Every row gives one point. Any point is a mix of the corners, with weights that add up to 1. It lies inside the corners' shape when no weight is negative. Say inside or outside, and name the corners with a negative weight.

Corners:
(1): [-0.22 -0.02 -0.61]
(2): [ 0.69 -0.08  0.59]
(3): [-0.22 -0.37 -0.33]
(4): [-0.35  0.47  0.50]
Points:
[-0.24  0.05  0.04] => inside
[-0.45  0.11 -0.09] => outside (2)
[0.07 0.20 0.45] => inside
[-0.16  0.39  0.40] => outside (3)
[ 0.01 -0.28 -0.29] => outside (4)
[ 0.37 -0.15  0.34] => outside (1)
[-0.16 -0.28 -0.25] => inside

Corners:
(1): [-0.06  0.52 -0.21 -0.15 -0.02  0.12  0.56 -0.03]
(2): [ 0.54 -0.24 -0.47 -0.33 -0.39 -0.29 -0.05 -0.28]
(3): [-0.23 -0.34  1.10  0.09  0.27  0.27  0.24  0.23]
(4): [ 0.18  0.43 -0.12  0.59  0.11 -0.64  0.07 -0.60]
(5): [-0.33  0.38  0.47 -0.03  0.90 -0.37  0.15 -0.01]
(6): [-0.18 -0.28 -0.19  0.47 -0.11  0.35  1.07  0.39]
(7): [-0.27 -0.05 -0.49  0.39 -0.39  0.81 -0.63  0.13]
(8): [ 0.19  0.59 -0.43  0.09  0.17 -0.26 -0.46  0.39]
(9): [ 0.77 -0.05 -0.05 -0.25  0.08  0.40 -0.21 -0.13]
Points:
[ 0.13  0.11 -0.26  0.12 -0.11  0.20 -0.10  0.08] => outside (5)
[-0.22 -0.11 -0.05  0.19 -0.20  0.50 -0.09  0.43] => outside (4, 5, 9)
[ 0.04  0.22  0.19  0.03  0.19 -0.14  0.49 -0.17] => outside (7, 8)
[-0.11 -0.08  0.10  0.25 -0.10  0.54  0.43  0.09] => outside (2, 5, 8)
[ 0.02 -0.13  0.09  0.21 -0.17  0.26  0.31 -0.09] => outside (5, 8)
[-0.24  0.07 -0.13 -0.06  0.31  0.28  0.33  0.10] => outside (3, 4, 8)
[-0.10  0.16  0.02  0.21  0.11 -0.07  0.05  0.08] => outside (9)
